Every row gives one point. Each table stands for the endless flat space through its points: a line for two points, a plane for three, and so on. The two share one point or none. Which?

First (2 x 3)
array([[  6,   0, -12],
       [ 15,   3, -36]])
Second (2 x 3)
array([[  1, -27,  -6],
       [  3, -13, -12]])
They share: no point

First (3 x 8)
array([[  5,   2,  25, -11,  19,   6,  -6,  66],
       [  3,  10,  26,  -9,  -6,  -6,  17,  51],
       [  4,   1,  13, -20,  34,   5, -17,  56]])
Second (3 x 8)
array([[ 12, -19,  -5, -13,  36,   8,  19,  16],
       [ 27,  12,   7,  -3,  15,  10,  -2,   0],
       [  7,   3,   4, -18,  19,  -3,   7,  24]])
They share: [  1,  10,   7, -23,  13, -10,   4,  32]

First (2 x 11)
array([[ 21,  28,  -3, -18, -22, -32, -22, -10, -16,  44, -15],
       [ 25,  21,   0, -20, -13, -25, -16,  -7, -18,  38,  -9]])
Second (3 x 11)
array([[ 19,  14,   1, -45,  17, -17, -10, -16, -43,   5,   3],
       [ 27,   9, -25, -45,  26,   6, -28, -28, -68,  16,  27],
       [ 51, -15,   5,   9,   8,  12,   8,  26, -26,  58,   9]])
They share: no point

First (2 x 14)
array([[-18, -27,  13,  17, -30,  24,   3, -16, -21,   1, -22,  11,   6,
        -41],
       [ 14,  -7,  29,   9, -18,  20,  31,   4, -13, -19,   6,  39,   2,
        -17]])
Second (3 x 14)
array([[  0,   4,  37,  -5,  -8,  11,  16, -12,  -4, -20,  -4,  39,   5,
        -32],
       [ 30, -34,  31,  27,  -7,  43,  14,  19, -17,  10,  11,  52,   7,
        -23],
       [ -6,  -8,  13,  11, -39,  13,  36,  -7, -21, -26,  -7,  14,  -1,
        -17]])
They share: [  6, -12,  25,  11, -21,  21,  24,  -1, -15, -14,  -1,  32,   3, -23]

First (2 x 20)
array([[ 23, -14, -34,  37, -20,  10, -25, -13,   1,  18,  28,  30,   5,
          8,  15, -46,  25,  16,  -7, -30],
       [ 16,  -8, -32,  31, -20,   8, -23, -12,   1,  16,  24,  24,   2,
         14,  24, -37,  24,  12,   1, -24]])
Second (4 x 20)
array([[-14,  45, -21,  17, -16,  34, -28,  12, -39,  18,  37,  60,  17,
         31,  33, -77,  34,  -7, -34,  16],
       [ 18, -19, -45,  33, -16,   2, -16, -24,  21,   2,   9,  -8, -11,
         15,  25,  -5,  14,   1,  26, -28],
       [ 22, -40, -20,  27, -40, -26, -19, -15,  21,  33,  10,   7,  -6,
         13,  54,   0,  28,  44,  41, -46],
       [ 16,   1, -17,  13,  -8,   2, -24, -20,   1,  12,  33,  18,  -5,
         21,  23, -29,  16,   9,   6, -24]])
They share: [  9,  -2, -30,  25, -20,   6, -21, -11,   1,  14,  20,  18,  -1,  20,  33,
 -28,  23,   8,   9, -18]

First (2 x 24)
array([[ 37,  -8,  20,  38,  -3,  19,  13,   3,  -2,  21,   1,  22,  15,
        -11,  15, -26, -27,  13,  34,  12,   3,  36,   6,  24],
       [ 22, -23,   5,  20,   6,  25,  -8,  27, -26,   9, -17,  34,   6,
          4,  27, -29,  -3,  19,  10,  21,  15,  27,   9,  36]])
Second (4 x 24)
array([[ 16, -10,  26,  17,  -2,  45,  35,   7,  -6,  17,  10,  10,  14,
         19,  -4, -51, -22,  -3,  18,  30, -14,  29,  16,  11],
       [  2,  34,   9,  62,  -1,  -1,  13, -21, -55,  55, -44,  47,  31,
        -30,   8,  -8, -15, -15,  -2,   8,  17,  31, -13,  36],
       [ 22,   8,  29,  44,   3,  15,   2,   7, -28,  43, -27,  31,  26,
        -23,  34,   0, -39,  -5,  10,  -6,  43,  32, -28,  54],
       [  4,  20,  13,  46,  -2,  16,  25, -14, -39,  41, -24,  34,  25,
        -10,  -2, -28, -14, -12,   4,  20,  -1,  30,   2,  22]])
They share: no point

First (3 x 24)
array([[-68,  33,  13, -47,  -5, -24,  -5,  39,   4, -28,  -8,  -1, -12,
         -1,  14, -13,  29,  20,  16, -11, -10,  12, -12,  -7],
       [-49,  14,  -9, -29,  11, -10, -19,  38,  21, -17, -23, -15, -15,
         -2,  12,  -5,  28,  16,  -5, -22,  11,   9, -10,  -9],
       [ -8, -36, -47, -20,  10, -21, -17,  24,  25,  11, -35, -49, -57,
        -25,  11, -19,  32,   5, -56, -23,  53, -15,  -9, -37]])
Second (2 x 24)
array([[-39,  -7, -40,  -2,  20, -19, -29,  47,  42, -22, -36, -34, -19,
          1,   2,  -8,  42,  -7, -41, -36,  43,  -6,  -7, -38],
       [-31,  -3, -28, -34,  20,  -7, -29,  23,   6,   2, -16, -18, -35,
        -15,  14, -16,  10,  25, -25,  -4,  19,  10,  -3, -14]])
They share: no point
